Rows are points. Each table stands for the endless flat space through its points: a line for two points, a plane for three, and so on. Write the one point that lies in both, or say that there is none.

First, 2 rows:
[[0.23 0.00 0.18]
 [0.27 0.07 0.18]]
Second:
[[ 0.28 -0.10  0.03]
 [ 0.25 -0.09  0.08]]
They share: [ 0.19 -0.07  0.18]

First, 6 rows:
[[ 0.94  0.56  0.20  0.08 -0.50 -0.08  0.69 -0.28]
 [ 0.44  0.29 -0.07  0.28 -0.18 -0.18  0.28 -0.32]
 [ 0.38  0.73 -0.01  0.36 -0.12  0.10  0.59 -0.44]
 [ 0.13  0.02 -0.46 -0.01  0.10  0.31  0.03 -0.28]
 [ 0.43  0.18 -0.10  0.25 -0.10 -0.31  0.57  0.12]
 [ 0.28  0.24 -0.11  0.18 -0.09 -0.26  0.49  0.05]]
Second, 2 rows:
[[ 0.48  0.26 -0.36  0.30 -0.02 -0.19  0.21  0.05]
 [ 0.24  0.02 -0.28  0.06 -0.02  0.01  0.29 -0.15]]
They share: no point

First (3 x 11):
[[-0.12 -0.14  0.37  0.02  0.00  0.20 -0.11  0.09  0.16 -0.06 -0.11]
 [-0.12 -0.20  0.43 -0.01 -0.24  0.08 -0.02  0.21  0.19  0.15 -0.17]
 [ 0.20 -0.06  0.21 -0.28 -0.36  0.36  0.23  0.33 -0.10  0.12  0.17]]
Second:
[[-0.23 -0.15  0.02 -0.14 -0.38  0.06 -0.15  0.05  0.04  0.22 -0.05]
 [ 0.09 -0.15  0.30 -0.06 -0.14  0.30  0.05  0.33 -0.04  0.02  0.11]]
They share: no point

First:
[[ 0.27 -0.04 -0.36  0.66 -0.03 -0.19 -0.30 -0.40 -0.03 -0.17 -0.02  0.08
   0.19 -0.15 -0.21  0.30  0.71 -0.31]
 [ 0.36 -0.12 -0.32  0.45 -0.08 -0.32 -0.39 -0.43  0.08  0.10  0.23  0.35
  -0.11  0.04 -0.19  0.08  0.16 -0.46]
 [-0.06  0.34 -0.45  0.14  0.20 -0.27 -0.16  0.05 -0.13  0.12  0.24  0.14
   0.23  0.03 -0.01 -0.12 -0.07 -0.34]
 [ 0.20  0.06 -0.39  0.42 -0.04 -0.27 -0.38 -0.31 -0.01  0.06  0.20  0.18
   0.07  0.03 -0.13  0.08  0.29 -0.36]
 [ 0.17  0.14 -0.58  0.76 -0.07 -0.17 -0.36 -0.22 -0.15 -0.17  0.02 -0.04
   0.47  0.03 -0.05  0.20  0.81 -0.29]]
Second, 4 rows:
[[-0.06  0.05 -0.19  0.14  0.14 -0.31 -0.17 -0.17  0.21 -0.04  0.20  0.29
   0.24 -0.25 -0.23  0.16  0.42 -0.21]
 [ 0.08  0.08 -0.22  0.28  0.12 -0.29 -0.28 -0.29  0.02 -0.07  0.15  0.17
   0.12 -0.19 -0.16  0.06  0.25 -0.28]
 [-0.10  0.02  0.05  0.07  0.15 -0.50  0.05  0.10  0.02 -0.25  0.39  0.38
   0.06 -0.04 -0.13  0.09  0.34  0.11]
 [-0.11  0.10 -0.25  0.07  0.15 -0.24  0.02 -0.02  0.19  0.05  0.16  0.27
   0.19 -0.22 -0.30  0.33  0.52 -0.16]]
They share: [ 0.09  0.12 -0.28  0.28  0.12 -0.23 -0.21 -0.25 -0.03 -0.01  0.10  0.12
  0.07 -0.17 -0.19  0.14  0.27 -0.29]

First, 4 rows:
[[-0.46  0.51 -0.15  0.39 -0.20  0.60 -0.22  0.28 -0.04 -0.46 -0.16  0.24
   0.04 -0.16 -0.02 -0.40 -0.08 -0.26  0.12 -0.17  0.46 -0.08 -0.46 -0.04]
 [-0.27  0.18 -0.35  0.26  0.09  0.29  0.08 -0.06 -0.50 -0.21 -0.12 -0.05
   0.02 -0.23 -0.18 -0.24  0.00 -0.07 -0.25 -0.43  0.16 -0.08 -0.13  0.16]
 [-0.20  0.14 -0.23  0.12 -0.02  0.25  0.04  0.05 -0.18 -0.28  0.01  0.11
   0.41  0.05 -0.19 -0.22  0.14 -0.17 -0.04 -0.30  0.08 -0.07 -0.26  0.21]
 [-0.30  0.38  0.00  0.34 -0.13  0.32 -0.20  0.39  0.07 -0.41  0.06  0.16
   0.19 -0.12  0.09 -0.20  0.15 -0.30  0.24 -0.04  0.23 -0.16 -0.53  0.01]]
Second:
[[-0.41  0.28 -0.36  0.21  0.11  0.43  0.28 -0.33 -0.49 -0.28 -0.22  0.31
   0.46 -0.09  0.03 -0.65 -0.15  0.12 -0.08 -0.49  0.12 -0.53 -0.34 -0.05]
 [-0.17  0.30 -0.50  0.07 -0.14  0.24  0.00  0.22 -0.36 -0.50 -0.18  0.14
   0.00 -0.13  0.25 -0.52  0.24 -0.21 -0.02 -0.16 -0.11 -0.25 -0.19  0.17]
 [-0.30  0.52  0.30  0.41  0.13  0.02 -0.04 -0.14 -0.59 -0.19 -0.08 -0.16
   0.11  0.02 -0.45 -0.03  0.14 -0.21  0.20 -0.31  0.59 -0.08 -0.18  0.28]
 [-0.39 -0.24 -0.47  0.15  0.09  0.65 -0.03  0.20 -0.07 -0.44  0.08  0.08
  -0.02 -0.35  0.15 -0.10  0.18 -0.05 -0.26 -0.22 -0.08 -0.08 -0.17  0.10]
 [-0.31  0.34 -0.30  0.09  0.02  0.24  0.11 -0.13 -0.51 -0.46 -0.30  0.18
   0.17 -0.03  0.04 -0.58  0.14 -0.09  0.03 -0.32  0.13 -0.34 -0.13  0.23]
 [-0.25  0.11 -0.37  0.05  0.01  0.22 -0.04  0.17 -0.22 -0.51 -0.21  0.08
  -0.03 -0.20  0.11 -0.38  0.26 -0.20 -0.09 -0.22  0.00 -0.11 -0.09  0.33]]
They share: [-0.25  0.23 -0.19  0.29  0.03  0.24 -0.02  0.13 -0.28 -0.27 -0.01  0.00
  0.09 -0.20 -0.05 -0.18  0.10 -0.16 -0.05 -0.26  0.14 -0.13 -0.29  0.11]
